Each row is a point. Each copy is the shape, with its points in the same order, turned, moved and blurred by noise. Is it also mirrored, or only turned?

Shape (8 x 3):
[[-1.4 -1.9 -4.7]
 [-2.1 -1.2  1.0]
 [-4.5 -1.8 -0.3]
 [ 2.9  0.2 -1.6]
 [ 2.1 -2.1 12.7]
 [ 1.9 -1.9 -1.2]
 [ 0.6 -1.8 -3.5]
 [-0.2  5.7  5.6]]
Copy 1 (8 x 3):
[[ 3.2  5.6 -3.7]
 [-1.8  1.9 -0.8]
 [ 0.0  5.3 -0.3]
 [ 4.0 -0.6 -2.7]
 [-5.0 -8.2  6.7]
 [ 2.3  0.9 -2.0]
 [ 3.6  2.8 -3.6]
 [-5.7 -4.0 -3.4]]
Copy 1 is: mirrored
Copy 2, 8 rows:
[[  3.3  -4.0   1.7]
 [ -2.8  -1.2   0.4]
 [ -1.5  -1.8   3.5]
 [  2.4  -0.3  -2.9]
 [-10.3   1.0  -7.8]
 [  1.0  -3.0  -3.0]
 [  2.8  -3.1  -0.3]
 [ -2.8   6.0  -2.4]]
Copy 2 is: mirrored
Copy 3 (8 x 3):
[[  3.7  -2.8  -1.7]
 [ -1.3  -1.1   1.0]
 [ -0.6  -3.8   1.4]
 [  2.3   2.8  -1.5]
 [-11.4   5.9   0.7]
 [  1.0   1.0  -2.4]
 [  3.0  -0.9  -2.2]
 [ -2.3   5.4   6.5]]
Copy 3 is: mirrored

Shape (8 x 4):
[[ 0.0  0.3  2.3 -6.0]
 [-4.3  0.4 -5.3 -5.2]
 [-1.5 -2.0 -0.5  6.7]
 [-1.4  2.0 -0.2 -3.2]
 [ 4.4  3.1  0.7 -6.8]
 [-1.9  0.3  4.7  5.3]
 [-2.9 -3.9 -3.6 -3.2]
 [-0.7 -1.7  4.5  5.7]]
Copy 1:
[[ 2.3 -2.5 -2.0  2.7]
 [-3.2  1.6 -6.9  3.1]
 [-6.6  2.7  4.4 -3.1]
 [ 0.4  1.2 -1.8  2.5]
 [ 6.7  0.0 -2.9  0.4]
 [-3.0  1.1  7.5  0.9]
 [-5.0 -1.5 -4.6 -0.2]
 [-3.3 -0.1  7.6 -0.9]]
Copy 1 is: mirrored
Copy 2 (8 x 4):
[[ 4.0  1.0 -4.6 -5.6]
 [ 0.5  6.5  1.7 -4.6]
 [-3.5 -2.4 -0.2  4.1]
 [ 2.9  3.3 -2.8 -2.3]
 [ 9.6  0.7 -3.4 -4.7]
 [-2.3 -2.0 -5.4  3.2]
 [-1.2  1.7  2.4 -5.3]
 [-2.6 -4.1 -4.6  2.9]]
Copy 2 is: mirrored
Copy 3, 8 rows:
[[-2.4 -0.6  2.9 -6.0]
 [-1.1  6.2 -2.2 -5.8]
 [ 6.3  1.6 -0.2  4.6]
 [-1.5  2.5  1.7 -2.6]
 [-7.0 -2.6  0.8 -4.1]
 [ 4.7  0.7  5.4  4.0]
 [ 2.5  2.9 -2.9 -5.8]
 [ 5.7 -1.3  4.0  3.7]]
Copy 3 is: mirrored

Shape:
[[ 0.6  4.1 -1.7 -5.4  6.6 -5.5]
 [-1.1 -4.6 -2.3  3.1 -3.9  3.3]
 [-0.4  4.7  1.3  5.6  5.9 -2.2]
 [ 4.9 -7.7  0.9 -3.4  1.7 -1.0]
 [ 0.3 -3.8  1.4  3.4 -3.8 -3.2]
 [-4.8 -4.9  4.8  3.6  3.9  0.6]
 [-3.5  0.0  0.5 -3.7  3.1  4.0]
 [ 3.6 -4.2  6.9 -4.1 -3.1 -1.2]
 [-1.3  3.3 -2.4  1.3  0.8 -0.7]]
Copy 1:
[[ 2.9 -2.8 -0.1 -6.6 -6.6  7.6]
 [-6.2  1.9 -1.6  3.0  0.2 -3.1]
 [ 6.3  0.7 -3.7  1.8 -0.3  6.9]
 [-2.2 -8.2 -3.0 -2.7 -2.4 -2.9]
 [-1.3 -2.7 -0.3  5.2 -3.3 -2.8]
 [ 0.9 -4.4  1.2  4.6  4.7  2.9]
 [-1.5  0.2  2.0 -4.1  3.2  1.3]
 [ 2.3 -6.6  2.7 -1.5 -2.7 -6.9]
 [-0.1  2.4 -1.2 -0.8 -3.1  3.2]]
Copy 1 is: mirrored
Copy 2 (9 x 6):
[[-1.8 -6.9  0.0 -5.3 -0.8 -7.7]
 [-1.0  2.6 -5.7  4.1 -4.7  3.6]
 [ 2.0 -3.2 -1.7  3.6  5.0 -5.5]
 [ 1.2 -6.9 -2.1 -1.4 -7.5  4.1]
 [ 2.0  1.0 -0.7  4.5 -6.2 -0.1]
 [-4.1 -4.9 -0.7  9.0 -1.8  0.8]
 [-7.2 -2.5 -2.0 -0.7  0.5  0.6]
 [ 0.4 -2.8  5.1 -0.4 -5.8  5.3]
 [-0.9  0.4 -3.1  0.1  0.2 -3.8]]
Copy 2 is: only turned
Copy 3, 9 rows:
[[ 4.1  4.4 -0.4 -3.1  9.2  0.8]
 [-5.2 -4.1  3.1 -0.1 -2.7 -1.9]
 [ 3.7  1.5  5.3  6.0  4.0  2.9]
 [ 1.2 -0.8  0.7 -2.6  1.0 -9.8]
 [-3.5  1.2 -0.5  4.2 -1.5 -3.7]
 [-0.4  3.9  9.0  1.7 -2.4 -2.9]
 [ 1.5  0.4  4.6 -5.6  0.2  1.3]
 [ 3.0  2.1 -2.9 -1.6 -4.4 -6.3]
 [-0.7 -0.4  1.1  1.2  3.1  3.5]]
Copy 3 is: only turned

Shape:
[[ 0.6  4.3  1.4  6.1  0.8  0.5]
 [ 3.7 -3.6 -4.6  2.3  5.9 -7.6]
 [-3.5 -4.3 -0.5  6.6 -4.0  0.2]
 [ 7.0  6.7  2.7 -0.2  0.8  2.6]
 [-1.2  5.1 -5.5  3.3  1.0  0.6]
 [ 4.3 -4.9  3.5 -1.9  6.9 -4.9]
 [ 1.1  2.0  3.4 -2.1 -1.1 -0.5]
 [-3.3 -4.7  4.1 -3.8  0.1 -4.1]
 [ 1.1 -0.4  2.9 -0.5  2.3 -4.9]
 [-0.2 -5.2 -3.7  6.4 -0.8  2.6]
 [ 4.0  3.2  0.7 -3.5 -2.4 -4.7]]
Copy 1 (11 x 6):
[[ 1.5  2.0  5.4  0.4 -4.7  0.3]
 [-2.3 -2.4  4.8  6.1  5.2 -6.4]
 [ 4.9 -0.1 -1.3 -0.8 -7.6 -6.6]
 [ 1.5  6.0  2.2 -1.1  2.1  8.0]
 [-4.2  6.2  3.3  0.1 -3.3 -3.7]
 [ 1.3 -6.8  0.6  5.3  5.4  0.6]
 [ 1.3  0.3 -0.2 -3.3  0.0  2.0]
 [ 0.1 -6.2 -2.9 -3.7  1.2 -2.5]
 [ 0.9 -3.4  1.7 -0.5  2.8  0.5]
 [ 2.8  2.0 -1.7  5.1 -4.4 -5.5]
 [ 0.8  1.9  0.8 -4.5  5.9 -0.6]]
Copy 1 is: only turned
Copy 2:
[[-8.5 -0.1 -1.6  1.8  1.3  1.8]
 [ 4.2  2.1 -4.0  8.5  4.6 -1.5]
 [-5.4  1.7  3.2  2.6 -1.8 -7.3]
 [-3.6 -1.5 -6.0 -3.5  0.0  6.4]
 [-6.4 -0.2 -3.4  0.0  7.1 -2.4]
 [ 5.6 -3.7 -2.7  6.4 -1.4  1.9]
 [-0.5 -2.5  0.9 -1.9  0.4  2.8]
 [ 4.3 -4.2  5.7  2.4 -0.8 -1.4]
 [ 2.3 -1.5  1.3  3.2  2.1  2.8]
 [-4.1  2.1 -3.3  4.3 -1.4 -8.4]
 [ 2.4  1.6  0.2 -2.5  3.3  4.1]]
Copy 2 is: only turned
Copy 3, 11 rows:
[[-5.6  1.6 -3.3  1.9  2.5  0.4]
 [ 7.0 -2.9 -9.0  2.0 -0.9  2.1]
 [-4.0 -2.0 -2.4 -5.5 -5.1  1.2]
 [-2.2  2.4  1.4  8.5  5.0  1.8]
 [-2.7  4.9 -6.3 -1.8  3.8  2.8]
 [ 6.6 -6.7 -3.9  6.1  1.3 -1.8]
 [-0.3  0.9  1.2  2.2  1.8 -1.9]
 [ 4.4 -2.6  1.2 -1.2 -2.0 -6.3]
 [ 2.8 -2.0 -3.9  3.5  0.8 -4.2]
 [-1.9 -3.0 -3.0 -4.0 -1.6  7.4]
 [ 3.2  4.6  0.4  4.0 -0.7 -3.0]]
Copy 3 is: only turned

Shape (13 x 8):
[[-4.3 -0.7 -3.9  2.3 -1.7 -5.0 -3.4  2.8]
 [ 1.4  0.1  1.1  0.7  6.0 -1.1  1.8 -2.7]
 [-4.0 -3.7  1.2  3.4  5.5  5.4  2.2  0.0]
 [ 3.9  3.8 -1.2 -2.2  4.7  1.3  5.4 -4.3]
 [-4.5  4.4 -0.4  0.5 -2.7 -2.5 -3.2  5.7]
 [ 1.8 -4.0  3.2 -1.8 -5.5  1.4 -1.4 -3.2]
 [-7.2 -4.6  5.4  5.7 -3.0 -1.2 -1.0  3.4]
 [ 4.2 -2.9  4.8  1.5  5.9  5.5 -3.0  2.5]
 [ 0.7 -5.9 -1.7  2.8  5.1 -2.6  4.7  2.4]
 [-0.2 -2.1 -0.6  0.0  2.8  5.9 -5.4 -5.5]
 [-4.7 -4.3  2.4  0.6 -2.4 -4.7 -3.2 -1.2]
 [ 3.1 -1.5 -1.1 -1.5  5.9  0.6  5.3  0.2]
 [ 4.4 -4.8  0.6  7.9 -1.2 -6.0  4.9  2.2]]
Copy 1:
[[ -2.1   5.8  -2.9   3.4   0.1  -2.7   3.4  -3.4]
 [  1.0  -1.2   2.0   1.3   5.1  -2.7  -3.5   0.7]
 [ -2.5  -0.7   7.5   3.0   5.0   3.3  -0.9  -3.3]
 [  2.4  -2.2   2.6  -5.9   4.5  -2.4  -4.5   0.6]
 [ -1.9   7.1   2.2   1.8  -2.2  -4.3   4.9  -0.5]
 [ -6.7  -1.6   0.4   1.0  -5.2  -0.2  -4.5   0.5]
 [-10.1   2.9   4.7   7.3   0.4  -0.7   3.4  -2.7]
 [  2.9  -1.8   6.6   4.9   0.4   3.0  -2.9   4.9]
 [ -2.5   2.5  -1.6   2.6   8.4   3.3  -1.6   0.3]
 [  2.2  -2.9   4.8   3.1  -3.1   0.7  -5.0  -4.7]
 [ -6.2   2.7  -0.9   6.0  -1.1  -3.9  -2.1  -2.9]
 [  0.5   0.2   1.9  -2.4   6.9   1.8  -4.7   2.2]
 [ -6.7  -1.7  -4.8   3.1   7.0   2.8   3.1   4.1]]
Copy 1 is: only turned
Copy 2 (13 x 8):
[[-1.9  7.8  4.5  1.0 -1.1 -3.8 -0.6  1.8]
 [-3.0 -4.2  0.5 -2.7  3.4 -0.9  1.3 -1.1]
 [-1.2 -4.2  7.8 -6.7 -1.9  0.3 -1.1 -2.7]
 [-0.4 -7.7 -0.4 -0.2  3.2  0.6  5.3  2.6]
 [ 1.1  5.1  3.2 -1.0 -0.3 -4.7 -3.7  6.7]
 [ 5.5  3.9 -2.5 -3.9  0.1  3.9  0.8 -1.5]
 [ 1.4  7.2  5.9 -9.7 -1.1 -3.5 -2.8 -1.3]
 [-3.4 -4.8 -2.5 -6.8 -2.2  2.6 -5.3 -0.9]
 [-3.6 -1.9  1.6 -4.0 -3.4 -5.8  3.4 -4.1]
 [-1.0 -1.2  3.8 -1.1  1.2  8.0 -2.4 -2.1]
 [ 1.8  7.0  2.9 -2.4  2.4 -2.2 -1.2 -3.1]
 [-1.1 -7.3 -0.1 -1.9 -1.1 -2.6  3.2 -1.2]
 [-4.7  4.0 -2.1 -7.0 -3.3 -4.9  8.0 -1.6]]
Copy 2 is: mirrored
